Each row is a point. The points of each table are mixes of a few directions, plus a little noise. How many directions does each table use, and how many do they share? Where both have some left over, give the other angles between the two spaces (their principal angles), to ten degrees, smallest first.

First (5 x 2)
[[-25  45]
 [ -5  10]
 [ 14 -26]
 [-11  20]
 [ 27 -48]]
Second (5 x 2)
[[-14  26]
 [ 34 -60]
 [-13  24]
 [ -9  18]
 [  3  -5]]
Directions: first 1, second 1, shared 1

First (8 x 4)
[[-47   7 -33  12]
 [ 31  -5  22  -8]
 [-25   4 -18   6]
 [ 23  -3  16  -6]
 [-30   5 -22   8]
 [ 21  -3  14  -5]
 [-12   2  -8   2]
 [ 39  -6  27 -10]]
Second (6 x 4)
[[-36 -60  33 -15]
 [ -5  -8   4  -2]
 [ 16  28 -15   7]
 [ 12  20 -11   5]
 [  7  11  -6   3]
 [  5   9  -5   2]]
Directions: first 1, second 1, shared 0; angles 90

First (10 x 8)
[[ 33  -7  -3 -10  28  -5  13 -53]
 [-27   0  10  -8  -6  17 -11  -3]
 [ -3  -2 -16  17   0 -20   1  45]
 [-60 -23 -12   2  36  -1 -17  20]
 [ 22  -4  -2  -6  18  -3   9 -33]
 [ 28  12  -8  16 -25 -17   9  38]
 [-10   3   6  -2  -9   7  -4   4]
 [ 14  -2   6 -10  11   6   5 -38]
 [ 29  21   8   7 -44   0   6  22]
 [-26   2  12  -8  -9  17 -10  -2]]
Second (7 x 8)
[[  6 -20 -29 -25  -9  -7  32  -6]
 [ -4  -3 -50 -37 -12  -6   7  -3]
 [ -5   8  16  18   7 -12  13  -7]
 [  7 -30  45  20   1  13  24   5]
 [-31  16   0   3  -9  -6   1   4]
 [ 23   3  30  20  15  21 -43   9]
 [  6  25  -9   3  10  -3 -32  -2]]
Directions: first 3, second 4, shared 1; angles 80, 90

First (10 x 11)
[[ -5   4  -2 -15 -10   9 -30 -29   4  12  -3]
 [ 27 -21  -3  15 -22 -15 -44   0 -39  19   7]
 [ 18 -16  18  14  16 -12  33  34  15 -26 -26]
 [  9 -23   9   5 -22  -3 -35 -17 -27  38 -25]
 [  5  -5 -14  14  50  20  32  11  39  -5   4]
 [-24  39 -17 -23  -4 -16  13  -6  44 -57  27]
 [-11  21  -3  -5  28  21  40  15   9 -19  27]
 [-18  11  -4  -9  26  27  23  -9  21   9   3]
 [ -1  17  14 -29 -32   6 -36 -24 -28  -4   7]
 [  1 -29   3  32 -31 -37   3  22 -34  33 -20]]
Second (10 x 11)
[[  5 -13   8  -2  -2  11 -19 -18   0  26 -28]
 [ -5  12  -9   3   1  -9  15  16   0 -23  26]
 [-10  29 -21   6   4 -21  39  38   0 -54  60]
 [  8 -21  14  -4  -2  14 -27 -29   1  39 -45]
 [  2  -3   4  -1  -1   4  -6  -5   0   9 -10]
 [-11  29 -20   6   4 -21  36  36   1 -53  60]
 [  6 -15   9  -2  -2  11 -17 -18   0  25 -29]
 [-10  24 -16   3   4 -18  32  32   0 -46  50]
 [  7 -20  13  -4  -3  16 -27 -27   0  38 -40]
 [  6 -20  14  -3  -2  16 -26 -27  -2  38 -43]]
Directions: first 6, second 1, shared 1

First (11 x 14)
[[  3  25 -33 -22 -11  -8  -7   5 -17  35   6  19   8  -1]
 [  0 -52  14  37   4  15  -4  -5  18 -32   6 -22 -15   5]
 [  2  45 -23 -12   3  -6  11  27  -9   5 -16  35  33  48]
 [ -2 -38  19  26   5  11  -1  -7  15 -26   3 -20 -14  -4]
 [ -5  22  15 -21   6 -10   5  -6  -1   5  -8  -2  -1 -17]
 [  0  34 -15 -35 -18 -13  -8 -12 -25  49  10  10  -2 -41]
 [  2  25 -22 -26  -4 -12  -5   3 -11  27   4  11   3  -7]
 [ -3 -28  31  17   3   8   2 -14  11 -21   0 -22 -15 -20]
 [ -7 -34  10  -2  23  -4  -7  -6  25 -23   3 -32 -24  -8]
 [  1 -33   5  23   5  10  -3   0  13 -22   3 -13  -8  10]
 [  7  32  -4  17 -16   9  16  15 -20   3 -13  37  35  35]]
Second (11 x 14)
[[ 16 -21 -11  50 -40  29  -2  -2 -24  11  14  21  16  10]
 [-13  17   9 -41  32 -24   1   1  20  -9 -13 -18 -13  -6]
 [ -4   7   2 -12   9  -6   0   0   5  -3  -4  -6  -4  -3]
 [  3  -5  -3  11  -9   6  -1   0  -7   2   3   5   3   1]
 [ 16 -22 -11  54 -42  30  -1  -3 -26  11  16  24  15  11]
 [-17  21  12 -55  44 -29   1   4  28 -11 -16 -24 -17 -11]
 [ 18 -24 -14  60 -48  34  -1  -3 -29  12  17  26  18  11]
 [ 10 -11  -7  32 -25  18   0  -2 -17   6  10  14  10   6]
 [-10  15   7 -35  28 -19   1   1  17  -7 -10 -15 -11  -7]
 [ -6   9   4 -21  17 -11   0   2  10  -3  -6  -9  -7  -5]
 [-14  18  10 -43  35 -24   2   2  22  -8 -13 -20 -15 -10]]
Directions: first 4, second 1, shared 1
